Each row of a before or after table is a point. The points were changed in one or more steps. Then noise was added and the rows were shuffled. The steps act on columns, c1 being the first. Name the steps. A step turns or swaps two columns, mirrors them in a line or flattens them onto one, adds a multiple of one to another, or multiplies or shifts one. Angles are multiples of 10 degrees, from the lower column toward the higher: turns from -170 to 170, lines from 10 to 170 but not 90. Use the fewest steps. Two steps may share a column if one is a turn and the other turns, adds or multiplies; they go together, in the order done. Otherwise the lowest column goes first.
In the rows, zero is written as 128.

Before (9 x 3):
[[106 145 119]
 [128 119 122]
 [161 154 152]
 [129 160 128]
 [128 157 123]
 [123 152 134]
 [101 137  84]
 [138 151 134]
 [144 129 136]]
After (9 x 3):
[[112 152 135]
 [230 152 152]
 [127 157 126]
 [134 162 127]
 [ 49 138  84]
 [128 121 122]
 [ 61 146 119]
 [176 130 133]
 [158 151 134]]
Steps: multiply c1 by 3

Before (13 x 8):
[[ 90 159  89 115  93 106 157 176]
 [171 130 153 148 118 146  96 107]
 [121 107 135 120 156 160 156 178]
 [ 94 175 111 126 106 143 132 116]
 [164 187 125 160 102 150 152 149]
 [108 165 164  95 144  73 136 139]
 [161 111 148 156 138 108  97 133]
 [113 139 164 169 112 133 103 106]
 [151 121 147 155  78 158 160 142]
 [ 91 151 150  89 119  94 163 172]
 [128 132  85 144 124 138 158 102]
 [161 150 139 107 122 136 129 146]
 [ 93 185 157 106 135  87 152 160]]
After (13 x 8):
[[106 166 163 113 142  71 132 152]
 [167 183 119 163 102 151 149 126]
 [167 127 152 125 119 143  97 112]
 [159 114 149 147 139 107  94 116]
 [151 117 150 158  80 153 167 123]
 [113 140 168 135 111 132 105  75]
 [ 90 164  93 154  91 104 150 160]
 [ 95 187 156 132 134  87 154 152]
 [ 96 178 111 119 106 141 130 109]
 [127 109 129 163 153 164 155 164]
 [128 135  89 114 124 136 162  99]
 [164 145 139 124 119 137 134 163]
 [ 90 151 150 130 118  98 161 172]]
Steps: turn c4 and c8 by -50 degrees; add 0.3 times c1 to c8

Before (8 x 12):
[[147 175 169  97 159 124 167 169 143 128 186 129]
 [102  77 147 154 135 105  94  97 141  64 135 135]
 [107 105 152 148  98 130  99 119 132  95 106 156]
 [168 143 182  93 160 141 149 130 109 152 181 118]
 [169 150 137 120 156  98 127 149 115 151 156  94]
 [139 125  98 170 130 128 125  92 108 109 156 125]
 [133 142 107 107 159 147 132 150  90 144 179  79]
 [ 94  84 144 171 117 113 143  94 129  88 101 117]]
After (8 x 12):
[[140 124  79 170 109 129 123  79 131 100 136 126]
 [168 149 118 120 107  98 125 139 107 141 143  94]
 [167 143 162  93  99 142 162 117 105 131 150 117]
 [ 93  85 123 170 133 114 152  94 138 100 112 117]
 [146 174 149  96 131 123 192 180  95 109 150 128]
 [106 104 132 148 141 130  82 122 154 105 116 156]
 [133 139  87 106  80 148 134 123 111 125 149  79]
 [101  77 127 156 138 105  73 106 118  64 122 135]]
Steps: shift c3 by -20; add 0.7 times c9 to c8; turn c5 and c9 by -110 degrees; multiply c7 by 1.6; turn c10 and c11 by 20 degrees; multiply c11 by 0.4

Before (11 x 24):
[[167 172 151 148  96 142 132 120  95 174 164 142 113 155 149 103 181 145
  160  93 157 131 121 111]
 [ 92  99 112 147 111 123 176 126 138 106  72 111 123 125 179 121 115 149
  151 123 150 154 120 135]
 [115  81 125 108 122  63 118 134 101 133 124 124 101 151 164 128 123 133
  138 172  73 149 134 153]
 [101 123 165 158 155 132 109 147 113 164 101 137  70 111 173 135 124 123
  132 134 122 153 189  81]
 [105 132 131 155 145 127 153 164  95  92 146 133 109 111 148 190 129 136
  114 134 171 168 131 151]
 [137 156 104 111 165 123 121 100 143 145  99  77 113 124 164  96 113 103
   93 133 112 181 137 143]
 [149 133 108 157 122  68 119 101 142 115 120 104  98 150 108 116 121 168
  129  88 144  66 125 124]
 [114  67 111 137 155 127 145 155 130 167 129 114 120 130 134 129 126 149
   76 148 152 176 125 126]
 [149 123 148 164 159 121 102 206 124 154 159  96 142 105 112 108 127 138
  184  98 123 148 103  86]
 [114 110 122 103 155 139  69 138 144 170 122 146 114 110 124 114 150 170
  130 125 120 101 126 198]
 [171 122 144 155 156 133 139 138 101 136 113  84  66  91 102 109  54 140
   96  90 153 148 134 141]]
After (11 x 24):
[[ 96 142 113 145 117 122 176 142 132 106  75 110 117 101 181 140 117 108
  152 122 150 154 120 121]
 [ 99 147 169 159 153 134 110 159 110 164 106 136  67 134 176  82 124 138
  134 133 122 151 188 133]
 [150 149 150 158 157 121 103 200 121 155 160  95 146 141 111  87 126 118
  186 101 125 148 103 108]
 [115 126 127 112 120  64 120 141  98 127 119 127 106  64 167 154 126 125
  139 173  74 150 132 128]
 [135 119 108 111 161 123 121  93 144 148  99  77 107 166 164 146 115 152
   95 132 112 180 136  96]
 [169  86 150 150  98 138 133 105  97 169 164 142 115 161 144 113 180 107
  159  93 156 128 123 101]
 [102 140 133 151 145 131 154 175  92  90 146 130 111 144 145 153 129 117
  114 133 170 170 135 192]
 [107 153 117 105 155 137  70 147 150 170 120 145 114 121 125 201 148  85
  129 125 116 104 122 112]
 [173 164 144 154 155 131 144 116 107 135 114  83  65 144 100 141  53 114
   96  89 152 151 137 109]
 [143 107 108 158 122  64 120  91 141 111 119 106  97 118 110 126 125  86
  129  93 149  64 123 116]
 [115 154 105 137 152 129 145 165 132 170 127 113 116  58 131 133 122 106
   75 147 153 177 126 133]]
Steps: add -0.5 times c1 to c8; turn c2 and c14 by 120 degrees; multiply c14 by 1.3; swap c16 and c24; multiply c18 by -1

Before (14 x 64):
[[ 82  94 168 163 151 131 123 119 138 110  74  55 142 128 110 109 104 130
  137  83 127 137  84 147 119 138 152 109 105 157 106  87 109 138 157 118
  145 156  89 179  91 130 127 157  94 107 125 160  95 144 139  69 130 114
  133 105 121 196  99 159 151 138  59 106]
 [116 150 126 121  94 118 108  96  82 105  95  91 138  61 165 121  64 169
  135 130 106 154 131 144 170 117  92 114 124 112 150 111 160 145 126 112
  158 179 115 137  92 137 103  91 129 122 115 149 123 127 151 108 117 118
  134 139 167 182 105 158  72 141 130 142]
 [129 171 140 156  81 113 110 105  96 138  63 115 113 118 101 138 129  85
  113 166 145 116 107 130  98 147 121 143 170 115 139 125 105  84 123 125
  109  92 103 149  97 132  94 116 169 112 122 135 123 137 132 135 150 117
  124 144 136 104 130 124 120 139  81 113]
 [171 134 154  83 125 127 117 154 109 141 160 144 126 131 151 128  98 127
  144 114 135  86  98 141 108  94  92 145  95 204 137 132 110 155  67 181
  145 126 136 167 158 144  58 130  83 148 112 121  91 112 151 101 117 136
   92 146 104 198 128 151 117 147  82  86]
 [163 124 114 147 131 127 153 141 117 171 188  63 140 122 167 103 167 162
  104 163 139  76 120 144 154  85 114 124 128 116 166  78 156 135 120 149
  122 203 127 111  85 138 120 123 152 183  82 132 124 146  87 117 103 100
  147 152 115  65 123 161 106 152 119 137]
 [105 108 163 165 134 181 112  58  71 183 143 119 131  94 102 128 134 131
  115 107 121 120 134 111 155 157 165 148 109 101  44 156 177 129 106 129
  104 145 155 137 153 158 119 114  74 128  97 131  93 154 168 142 118 166
  102 174 147 126 115 164  69 137 117 136]
 [132 164 124 127 131 131 127 144 100 127 128 120 131 146 154  90 142 111
  122 135 183 132 141 152 100 111 125  66 111 143 127  99 125 140 105 175
  144 107 159 164 120 129 154 129  98 166 161 107 145 132 131 135  63 115
  115 110 116 130 101 115 141 109 105 122]
 [140 174 150 127  98 145 135 130  96 110 111  94 119 165 156 101  55 180
  123  98 146 142 161  96 125 125 128 131 141 132  72 166 121 159  95 111
  150 161 177 126 125 133 131 136 134  77 114 181 203 153 134 164 108  93
  157  89 106 111 103 168  97 113 137 112]
 [118 152 162 129  64 146 113 104 130  89 106 169 159 131  79  83 123 124
  156  75 184 114 127 110 178 130 150 168 158 125 105 108 161 141  70 120
  150 133 120  96 121 145 114 159 116 139 119 107 164 144 143 156  93  85
  134 102 143 160 147 117 162 139 111  99]
 [152 148 104 142 115 131 109 109 121  97 109 128 102  89  98 126  86 101
  126 129 147 139  95  89  93  85 144 146 163 112  75 116 148 113 135 108
  106 121 106 125 111 142 148 164 141 107 132 158 149 114 172  82  93 164
  101 151 128 174  82  78 139  93 121 154]
 [119 145 161 128 141 167 101 156 108 144 137  96 140 128 127  88  50 119
  123  75 146 119 110 162 121 108 105 153 130 120 137 105 105 146 111 132
  151  93 139 103 142 108 145 134 132 121 112 132 108 140 123 164 111 174
   80  94 132 144  44 126 148 153 130 142]
 [134 128 118 157 106 118 130 113  82 134 103 118 125 118  97 126 159 168
  148 129 117  96 139 146 134 209 137 132 141  97 116 139 134 106 120 134
  170 123 155  95 132 174 121 137 129 118 149 153 162 140 159 169 147 161
  111  66  93 126 118 131 134 110 119  98]
 [136 115 138 105 144 156  96 119 166 132 115  90 124 151 126 124 104 147
  132 147 186  98 113 137 167 128 150 143 135 136 132 102 124 154 126 135
  113  73 177 175  82 155 118 131 115 155 136 102 120 172 180 168 189 121
  119 150  81 125 171  83 105 108  83 129]
 [130 101 110 174  96 117  75 136 127 151 120 128 142 156 135 116 101  91
  112 143 108 129 123 130  88  89 115 167 103 131 103  72 154 110 126 149
  127 126 144  79 159 156 125 140 158 127 126 145  71 121 146 116 126 157
  110 113  98 172 124  73  94 131  97 130]]
After (14 x 64):
[[153 149 106 141 113 132 113 118 119  97 109 129 106  90 101 129  84 103
  124 127 149 109  96  92  93  87 145 141 165 112  76 144 146 115 135 106
  140 122 109 137 108 107 150 168 192 109 130 163 147 129 168  84  94 162
  104 154 130 174  79  78 136  88 123 155]
 [136 110 135 110 147 161  95 123 167 137 113  93 125 151 127 124 103 148
  132 144 186 158 109 137 165 127 149 106 134 136 134 113 127 154 122 132
  127  74 177 172  84 101 121 132  95 153 133 104 117  76 178 166 191 122
  122 149  78 128 172  87 105 108  84 128]
 [133 127 118 157 106 116 136 112  80 136 100 115 125 118  95 131 159 172
  148 129 118 142 141 146 134 208 142 152 140 101 117 114 133 108 120 133
   71 121 154 107 134 104 122 141  69 120 149 158 162 130 160 167 143 164
  112  65  97 127 116 132 134 110 120  94]
 [119 152 159 128 143 167  99 164 105 147 136  96 134 129 127  87  51 116
  125  72 146 128 113 159 121 111  99 163 126 118 138 132 105 145 105 131
  118  92 137 126 140 157 146 134  69 122 112 128 106 106 119 162 108 176
   80  96 133 145  44 123 148 153 125 139]
 [127 101 108 173  98 117  75 151 128 154 121 131 140 154 133 116  99  90
  114 144 111 103 125 129  85  87 115 194 104 132 102 166 156 111 124 147
  117 129 145 112 156 103 125 141 111 130 125 144  74  89 146 117 130 159
  109 114  94 172 126  78  93 129  97 129]
 [119 147 129 120 100 117 108  87  81 104  95  86 139  62 164 120  68 175
  139 133 107 118 134 150 171 116  91 113 126 111 149 138 159 143 124 111
   97 177 113 122  89 134 104  88 125 123 115 149 121 113 152 103 122 114
  136 140 168 181 104 158  71 142 131 148]
 [169 139 150  83 124 129 114 161 107 143 161 146 128 130 151 129  97 126
  139 111 136 186  98 147 107  93  92 115  96 205 138 141 112 158  66 179
  103 128 137 174 159 126  59 131  98 148 112 121  92 143 150 100 117 136
   92 149 104 199 128 151 117 147  84  83]
 [165 125 115 146 133 127 155 139 117 168 187  60 135 120 169 104 169 166
  100 160 142 131 118 143 154  83 115 136 131 113 166 144 157 135 119 147
  127 201 127 113  83 118 118 123  48 180  86 132 129  80  87 117 104 103
  143 153 116  66 125 164 106 151 119 137]
 [ 82  94 170 166 152 127 123 116 136 111  76  55 144 131 109 106 101 133
  139  83 125 154  88 149 121 138 150  80 107 154 105 143 108 143 156 115
  113 159  90 154  93 134 126 159 122 107 125 159  97  85 136  67 132 117
  128 107 121 197  98 159 152 137  59 105]
 [116 152 163 129  61 146 112 117 136  91 109 168 154 131  76  84 120 124
  153  78 186 144 126 109 178 131 152 180 160 122 103 133 160 143  69 121
   99 130 118 132 121 129 118 156 147 135 120 107 162 106 146 152  93  83
  136 102 143 160 146 118 159 139 112 103]
 [105 112 165 164 131 178 111  63  77 185 143 116 130  93 103 130 132 129
  114 106 122 180 135 110 159 156 166 138 111 100  44  93 177 127 105 127
  132 148 156 146 152  92 116 114 172 124  99 133  92 132 167 141 117 165
  104 174 146 123 111 166  67 141 115 135]
 [142 173 149 131  96 147 136 132  99 112 113  96 120 165 157 103  55 183
  124 100 148 115 161  93 125 123 128 130 135 129  72  87 119 158  93 112
  106 159 181 128 126 130 133 136 183  77 109 181 202 139 134 167 110  92
  157  90 105 109 100 165  97 110 139 113]
 [130 171 140 157  83 115 110 108  97 135  61 120 114 117 104 138 128  86
  113 166 142 100 107 131  94 147 118 125 167 111 140 120 105  89 129 125
  144  91 103 156  97 114  92 111  94 114 123 138 124 120 134 133 151 119
  119 141 137 104 127 126 122 140  77 113]
 [131 168 124 127 130 134 128 126  99 130 129 121 131 152 151  89 141 113
  122 133 179 152 144 153 103 109 125  58 110 144 120 146 128 142 104 175
  119 109 158 115 119 134 153 124 105 166 163 106 143 103 130 133  60 118
  121 112 118 131 100 115 142 102 104 124]]
Steps: add 0.3 times c28 to c8; turn c28 and c40 by 40 degrees; turn c22 and c45 by 120 degrees; add -1.5 times c24 to c45; turn c32 and c50 by 130 degrees; turn c37 and c42 by 150 degrees
